Each wall is flat, endless, passes through zero and stands at right angles to its row. A trip goes straight from one point to another. Which walls does it cross, in order?
In the rows, 128 means zero.

Walls:
(1): [145 148 133]
(2): [158 129  87]
(3): [152 113 141]
(4): [ 86 113 136]
Trips:
[145 147 150] to [164 188 119] -> 2, 3
[183 140  86] to [181 135 117] -> none
[173  96 139] to [ 43  99 149] -> 1, 2, 4, 3
[148 110  51] to [127 249 155] -> 1, 2
[133 166 141] to [159 117 179] -> 3

Walls:
(1): [103 113  94 166  55 106 121 110 104]
(2): [162  70 111  99 160 100 162 105 133]
(3): [175 177 149 145 107 120  98 171 101]
(4): [161  95 154 123 108 130 117 147 115]
Trips:
[114  69 142 101 124  26 144 115  59] to [ 85 161 151 128 161 132 200  79 156] -> 4, 1
[154 112 105 114 120 120 138 156 144] to [115 110 117 106 161 118 162 139  99] -> 3, 4
[206   7 110 174 183 156 162 146  93] to [107 121 140 160 191 135 149 115 120] -> 4
[137  90 143 106 106 142 142  58 140] to [ 97 102 146 113 119 107 124 144 110] -> none

Walls:
(1): [102 111 172 109 176 156 164  86 131 114 142 130  84  88  66 107 123 109]
(2): [147 114 153 200 130 107 159 177 105 108  40 122 112 168 106 163 137 114]
(3): [ 89 129 153  86  88 109 113 159 111  79 159 115 101 168 134 168 119 164]
(4): [111  92  58 110  72  84  86 138 130  84 153 130 117 166  95 161 139  87]
(5): [125 163 138 106  72 135 131  65 102 199 135 124 140 101 218 123 110  94]
(6): [129  85 144 170 158  88 134 158  89 192 139 103 195 174  97 119 145 126]
Trips:
[215 172 155 127 146 101 112 112  93 155  79 182  92 124 157  51  61 162] to [128  93 143 124  75 118 120 249  92  68  86 140 113 101 146 180 142 133] -> 3, 5, 4
[180 112 155 122 101 171 134 105 175 144  60 119 158 181 121 157  66 148] to [179 135 170 113 118  89  97 141 117 111 154 101 155 139 122 128 140 115] -> 6, 3, 5, 4
[127 115 118 100 108  94  87 111 110 124 151 160 124 136 149 116 141 135] to [161 170 118 119 138 179 105 160 141 128 187 170 141 156 166 121  87 193] -> 4
[160 146 141 135  58  93  99 108 163 144  91 134 179  49 205 109 163 167] to [196 127 125 149 133 101 139 125 155 144 106  39  94 144 167 107 117  80] -> 2, 6
[144 106 143 195 162 119  82  91 145 100  87 123 125  94 159 123 181 182] to [ 96 128 180 110 113 165 114 118 140 134 109 126 125  92  77 147 157 135] -> 1, 3, 2
[ 99 130 106 122 126 115  76 139 154  60  87 127  96 108  96 154  66 175] to [114 128 130 102  71 126 105 151 135  84 113  91 120 149 147 166 103 185] -> 1
[168 154 151 138 113 134  79 107 101  89 173 170 106 152 165 118 127 115] to [140 150  77 113 135  92 140 121 159 132 157 198 116 151  84  74 169 132] -> 5, 3, 1
